Every row gives one point. The ring and each string are closed loops that go straight from each point to the next, and from the last back to the first. Before rounding, they use only three directions, however many columns there are. How many times does the string pass through the ring? Passing back the other way cancels.

Ring, 7 rows:
0:  35 -23  -4
1:  28  37 -23
2: -12  68 -11
3: -51  52  19
4: -59   4  45
5: -33 -40  46
6:  10 -50  22
String, 20 rows:
0: -50  59  43
1: -79  53  54
2: -81  19  46
3: -61  -7  26
4: -33  -8  20
5: -18  -1  31
6: -21 -37  58
7:  -8 -82  59
8:  11 -77  29
9:   5 -37 -11
10:   3 -13  -4
11:  16  -3  10
12:  39   6   5
13:  53  28  -8
14:  32  43   1
15:  36  79 -31
16:   8  85 -46
17: -17  54 -31
18: -19  21  -6
19: -25  39  20
Times through: 3
String:
0: -36  48 -11
1: -15  24  13
2: -24  73  22
3: -27  73  21
4: -17  24  15
5: -42  41  -2
6: -66  47   5
7: -30  13   5
8: -23  14  28
9: -73  20  75
10: -82  10  63
11: -59   5  18
12: -33   9  10
13: -40  32  47
14: -70  66  39
15: -66  82  10
Times through: 2

Ring, 10 rows:
0:  31  -7  32  16 -19  20  51 -30  37
1:  36  22  37  25 -32  11  41 -22  38
2:  24  57   6  38 -36  -5  15   6  31
3:   3  60 -22  38 -25 -12   1  24  25
4: -27  39 -50  27  -3 -11  -7  39  21
5: -47   5 -71  14  20  -4  -3  41  17
6: -49 -24 -83   9  32   5   7  33  12
7: -33 -48 -79   9  34  15  24  14   7
8: -11 -53 -54  10  24  22  40  -6  11
9:  18 -34   4  11  -1  25  53 -27  27
String (14 x 9):
0:  45 -30  30  17 -16  29  67 -47  31
1:  32 -25 -32  32  -4  20  49 -23   9
2:   3  -7 -31  23   0  10  29  -1  19
3:  -7 -26  13  -2   4  20  40 -13  39
4:   6 -39  33  -5   2  28  55 -30  42
5:  -2 -11   9   6  -2  15  36  -9  36
6:  10   3 -18  24  -8   9  30  -4  22
7:  16   5  51   6 -20  16  43 -22  49
8:  37  30  67  18 -39  11  43 -26  50
9:  62  61  44  46 -56   2  36 -23  35
10:  45  44  -8  49 -37   0  28  -8  18
11:  11  12   1  21 -14   8  29  -4  30
12:   6   2  28   7 -12  13  36 -12  42
13:  30 -10  66   4 -22  24  58 -39  50
Times through: 2
String, 21 rows:
0:  -15  -21  -32   10   12   13   28    4   23
1:  -24  -56  -34   -3   28   24   39   -5   23
2:   -7  -85  -65    7   36   32   54  -18    4
3:    1  -69  -27    3   22   32   56  -25   18
4:   21  -56  -29   17   10   29   58  -30   12
5:   16  -18  -31   26   -1   16   39  -12   15
6:   -5  -10   -2    8    0   13   32   -4   33
7:   11  -31   47   -5   -5   27   56  -33   47
8:   37  -40   63    0  -14   35   73  -54   45
9:   41  -28   21   19  -14   27   63  -42   28
10:   15   -7  -28   28   -5   12   34   -8   16
11:   -3   -9  -10   12    0   12   31   -3   29
12:   -1  -50   30  -11    8   30   56  -30   43
13:   10  -67  -23    7   17   33   60  -30   17
14:    9  -66  -76   23   25   27   50  -17   -4
15:   -2  -25  -62   25   12   13   30    2    7
16:  -17  -24  -22    5   12   15   30    2   27
17:  -31  -42  -18   -8   23   19   33    1   32
18:  -43  -86 -105    2   55   25   33   10   -2
19:  -26  -62 -121   22   42   17   26   14  -12
20:   -5  -18  -80   31   14    8   22   11    1
Times through: 4

Ring (8 x 14):
0:  16  -2   5 -21  29  77  26  -9  14 -49 -21 -17  24 -49
1:  17   8 -30   3  21  59   9  -3   3 -40 -24 -14  18 -45
2:  22  21 -68  33  -8   3 -13   3  -8  -7 -22  -3  -8 -11
3:  -3  21 -62  22  -1 -22 -17 -11   3  20 -17 -14 -27   9
4: -32   8 -18 -18  27  -8  -2 -33  25  25 -11 -34 -28  10
5: -24  -2  19 -38  25   4  16 -35  34  18  -7 -29 -25  11
6:   9  -8  47 -43   4  19  35 -22  33  -3  -5  -8 -17  10
7:  25  -9  46 -38   8  51  41 -12  26 -31 -11  -4   4 -16
String, 22 rows:
0:  -4  -9  16 -40  64 119  33 -20  22 -69 -25 -37  45 -80
1:  10   1 -17 -12  47 103  19  -8   7 -66 -28 -27  41 -76
2:  53  15 -33  25 -31   7   7  14  -6 -19 -18  19  -8  -3
3:  22  11 -30   9  -2  19   5  -2   4 -15 -18  -4  -4 -13
4: -10  11 -46   3  37  48  -3 -15   6 -24 -25 -31  12 -42
5:   6  20 -75  28  18  31 -15  -2  -7 -21 -27 -19   8 -37
6:  43  30 -98  61 -24  -1 -23  19 -24 -16 -27  10  -3 -17
7:  40  25 -80  48 -18   9 -15  15 -18 -20 -26   8  -1 -20
8:  50  18 -44  32 -31   0   0  14  -8 -15 -19  17 -10  -1
9:  14   7 -17  -3   7  26  10  -9  10 -15 -17 -10  -3 -15
10: -10   1  -9 -22  46  70  15 -21  18 -35 -22 -33  19 -48
11:  -2  -9  17 -40  63 121  34 -19  21 -70 -25 -36  45 -81
12:  34 -11  42 -37  19  90  46  -6  20 -61 -17  -5  28 -47
13:  52  -1  27 -13 -26  23  33   4  13 -24 -10  18  -7   2
14:  14  -2  18 -25   9  34  25 -14  21 -18 -12  -9  -4 -11
15:   0  -4  23 -35  24  43  27 -22  27 -18 -13 -20  -1 -17
16:   0 -12  52 -53  28  53  40 -27  36 -22  -9 -21   1 -16
17:  35 -13  73 -49 -11  31  51 -13  33 -19  -3   8 -11   9
18:  51  -6  52 -27 -30  15  42  -1  22 -16  -5  21 -16  17
19:  45   3  16  -7 -28   7  25   1  12 -11  -9  16 -16  12
20:   5  -1  11 -26  22  44  22 -17  21 -21 -15 -18   2 -21
21:  -2 -11  32 -47  52  97  37 -23  28 -53 -19 -31  29 -57
Times through: 4

Ring:
0:  39 -65  31 -33 -15  25 -44   2  -5 -14  56 -13 -36 -34
1:  48 -70  38 -35 -10  36 -57   7  -3 -17  63 -23 -48 -26
2:  39 -45  28 -13   1  39 -44  11   8 -10  42 -30 -39   1
3:  27 -18  14   2   5  35 -27  13   8  -5  26 -24 -20  20
4:  13  11  -4  16   6  28  -7  13   2   1  10 -10   5  33
5: -10  38 -26  32   4  10  25   8   3   9 -15   7  35  37
6: -32  44 -39  44   3 -10  54  -2  16  17 -41  13  52  27
7: -39  29 -38  44   0 -21  63 -10  27  18 -50  11  49   8
8: -25   1 -22  25  -6 -16  44 -12  24  11 -29   6  30 -12
9:  10 -40   8 -11 -14   4  -5  -6   6  -4  20  -2  -7 -30
String:
0:   76  -88   55  -66  -21   51  -93   13  -32  -29  107  -15  -64  -36
1:   63  -69   42  -53  -19   44  -76   12  -30  -24   91   -9  -48  -28
2:   17  -28    9   -4   -5   18  -14    3    5   -4   22  -10  -11   -7
3:   10  -44   13    2   -2   11   -5   -4   27   -1    6  -23  -20  -19
4:   19  -68   25  -13   -8   11  -18   -7   25   -6   22  -25  -34  -38
5:   57  -89   44  -62  -28   29  -68    2  -27  -24   90   -2  -48  -57
6:   43  -58   27  -46  -25   24  -48    3  -29  -18   72    7  -24  -39
7:   27  -47   15  -33  -24   12  -26   -2  -20  -12   52   11  -10  -39
8:   16  -24    3  -14  -16   11  -11    0  -12   -6   32   10    2  -18
9:    6  -12   -2    4   -6   10    1    1    4    0   11   -1    5   -3
10:  -24    0  -19   32    1  -11   41   -9   33   12  -35   -5   22   -3
11:  -71   32  -52   71    6  -45  105  -24   63   30  -99    3   61   -1
12:  -70   48  -59   67    2  -44  104  -20   44   29  -89   18   75    7
13:  -22   29  -32   24   -9  -10   41   -3   -1   10  -18   24   48    8
14:  -14   22  -25   20   -7   -3   30   -1    0    8  -11   17   38   10
15:   -3    2  -11   15   -3    6   14    1    8    4   -3    1   16    6
16:  -40   26  -35   50    6  -18   63  -10   39   20  -58   -1   42   13
17:  -44   23  -35   55    8  -20   68  -11   48   21  -65   -6   40   12
18:  -55   34  -44   63    8  -29   83  -14   50   25  -78    0   52   13
19:  -82   57  -66   82    7  -51  121  -23   58   35 -110   14   82   12
20:  -59   42  -53   54   -4  -39   90  -18   31   24  -71   24   71    1
21:   -3    3  -15    3  -14   -1   15   -2   -9    2    8   19   27   -7
22:    2   -9   -6    6   -7    6    7    0    5    1    6    2   10   -4
23:  -19   -9  -13   28    2   -7   34   -8   36   10  -30  -11   13   -5
24:  -21  -22  -10   23   -3  -14   36  -14   39   10  -30  -10   10  -22
25:   -3  -51    6   -1  -11   -9   13  -15   29    1   -3  -10   -9  -44
26:   44  -75   33  -49  -25   22  -50   -1  -19  -19   72    0  -35  -51
27:   54  -61   33  -50  -23   34  -62    8  -33  -21   84    2  -34  -32
28:   40  -50   25  -32  -15   29  -44    6  -16  -14   59   -6  -27  -22
29:   31  -39   18  -20  -10   25  -32    6   -7  -10   44   -8  -20  -13
30:   13  -33   10    1   -2   15   -8    0   17   -2   12  -17  -14  -10
31:   36  -79   37  -22   -5   26  -40    0   22  -11   38  -36  -52  -33
32:   59  -95   52  -46  -12   40  -72    5    1  -21   74  -33  -68  -40
Times through: 5
String (28 x 14):
0:   13  -51   11  -21  -21    0   -8   -9    0   -6   29    5   -8  -47
1:    4  -47    9   -2   -9    0    3  -10   24    0    5  -12  -12  -34
2:    6  -40    9    1   -5    6    0   -5   23    0    6  -16  -13  -22
3:   21  -30   11  -10   -8   19  -19    3    0   -6   30   -7  -12  -10
4:   70  -79   48  -64  -24   46  -85   12  -37  -27  104   -6  -53  -37
5:   80 -111   66  -69  -19   52 -100   10  -18  -30  107  -29  -82  -49
6:   48  -89   47  -29   -3   36  -57    4   20  -15   52  -43  -66  -32
7:   19  -39   16   -1    0   21  -17    3   20   -3   17  -25  -24   -7
8:   38  -32   19  -22   -9   33  -41   11  -15  -12   52   -7  -20   -3
9:   56  -45   33  -35   -9   48  -66   17  -23  -18   75  -14  -39   -1
10:   62  -53   43  -27    3   60  -75   21   -5  -18   70  -38  -57   11
11:   41  -31   27   -2   12   50  -47   19   13   -8   37  -41  -41   26
12:   43  -16   19  -13    0   47  -48   21  -16  -11   53  -15  -22   24
13:   29    4    7    7    8   43  -29   20   -4   -4   29  -17   -9   41
14:  -13   23  -17   46   18   14   26    7   36   13  -34  -24   14   42
15:  -12   17  -17   36   10    9   25    4   27   11  -26  -13   17   29
16:  -28   42  -32   55   16    2   47    3   33   18  -49  -10   36   45
17:   -2   66  -34   27    1   20   15   18  -27    7    4   24   51   59
18:  -32   66  -46   52    7   -2   54    5    9   18  -42   15   61   50
19:  -45   46  -43   62   11  -16   71   -6   39   23  -67    0   52   32
20:  -68   75  -65   81   11  -31  102  -10   42   32  -93   14   82   40
21:  -66   55  -57   76   11  -34   99  -14   52   30  -93    6   68   26
22:  -17    4  -16   30    3   -3   32   -4   28   10  -27   -7   19    6
23:   -2    7  -14    8   -9    4   13    1   -5    3    6   13   24    3
24:  -27   19  -31   23  -11  -18   47   -9    6   11  -24   23   46   -6
25:    8   -9   -4   -2  -11    9    0    2   -7   -1   19    9   11   -5
26:    3  -13   -4    4   -8    6    6   -1    5    1    8    2    8   -7
27:   17  -29    5  -19  -19    8  -12   -1  -15   -7   35   13    2  -26
Times through: 3
